Each row is a point. To make a cloud, some directions were put in groups of two or more. Within a group, all points are equally far from the middle, so they leave a hole (a ring in 2 directions, a hollow ball in 3). The other directions are filled evenly. Then the cloud was stretched, turned, moved and blurred a little. Count the holes, and give their numbers of directions, smallest first.
In the rows, 128 means zero.

Cloud (19 x 3)
[[157 153 191]
 [137 175 128]
 [107 106 175]
 [151 102 191]
 [163 131 112]
 [129 175 113]
 [114 127  72]
 [148  97 128]
 [131 173 164]
 [117 121  76]
 [100  96 131]
 [100 147 182]
 [152  96 177]
 [174 139 184]
 [130  93 171]
 [130 123  80]
 [120 138 200]
 [162 161 147]
 [172 111 185]]
Holes: 1 (3)

Cloud (26 x 4)
[[203 126 106 166]
 [101 162  98 139]
 [182 123  98 131]
 [111  84 143 129]
 [106 166  92 125]
 [118 147 107  63]
 [138 141 140  60]
 [174 160 160 105]
 [182 135 119 151]
 [140  80 135 148]
 [117 100 169 129]
 [103 170 138 142]
 [103 107 137  75]
 [202  65 142 124]
 [106  95 172  71]
 [162  98  73 128]
 [153  67  86  87]
 [108  91  92 152]
 [157  71 124 104]
 [194 113  99 103]
 [ 64 106 140 135]
 [165 122 165 148]
 [195 105 127 143]
 [126  43 115 113]
 [120 129 120 153]
 [128  79 141 131]]
Holes: 0

Cloud (28 x 4)
[[118 112 107 130]
 [114 119  98 144]
 [ 98 203 159 157]
 [126 153  77  88]
 [121 113 114 109]
 [153  72 136  78]
 [150  77 121 114]
 [138 192 121 157]
 [ 99 190 149  99]
 [152 154 173 113]
 [102 147 101 118]
 [163  93 156 157]
 [151 169 159  67]
 [106 162 209 117]
 [123 201 131 160]
 [ 98 190 170 115]
 [ 99 151 180  83]
 [ 79 160 156 111]
 [ 98 177 193 118]
 [143 169 148 146]
 [151 107  80 108]
 [128 145 109  67]
 [117 154 114  76]
 [ 85 171 123 113]
 [ 97 151 156  89]
 [106 176 133  83]
 [150 108 157 172]
 [154 107  81 149]]
Holes: 1 (2)

Cloud (48 x 6)
[[108  54 123 141  94 125]
 [150 137  93 145 135 195]
 [146 154  91 164  82 130]
 [192 157  92 126 138  79]
 [145 150 118  90  86 132]
 [209 162 110 150 158 163]
 [157 105 127 103 146 196]
 [112  91 117 146 140  90]
 [139 156 124 150 147 188]
 [118 137 139 156 191 115]
 [ 79 134 167 161 165 132]
 [ 99 120 137  92 115 123]
 [158 164 104 154 106 152]
 [139 149 143 151  79  20]
 [132  79 126 134 103 160]
 [144 153 163  98 135 101]
 [203 157  79 121 146 113]
 [142 165 126 170 135  44]
 [ 93 141 137 129 149 101]
 [129 139 163 132  92 124]
 [157 115 105 155  44 104]
 [144 160 110 159 198 151]
 [108 122 154 151  98 147]
 [162 100 113 142  67 105]
 [128 174 131 141 123  76]
 [122 123 101 160 192 183]
 [131 151 173 103 136 111]
 [217 186 116 119 179 106]
 [ 64 109 127 131 109 166]
 [121 105 173 144 109  57]
 [ 88  97 159 104 108 164]
 [153  98 154 126 134 118]
 [152 165 134 166 204 161]
 [ 72 115 116 133 110 173]
 [ 63 109 117 191 148 142]
 [161 142  91 151 162 187]
 [124  80 143 134  89  88]
 [195 168 141 107 140  75]
 [106 110  98 201 122 145]
 [151 194 122 143 193 141]
 [ 78 132 110 142 147 188]
 [171 179 125 167 145  42]
 [132 135 119  89  85 125]
 [141 169  95 165 176 136]
 [126 143  92 193  96 116]
 [109 147 120 108  96 101]
 [142 143 142 146 181  98]
 [ 87 136 162 133 161 195]]
Holes: 1 (3)
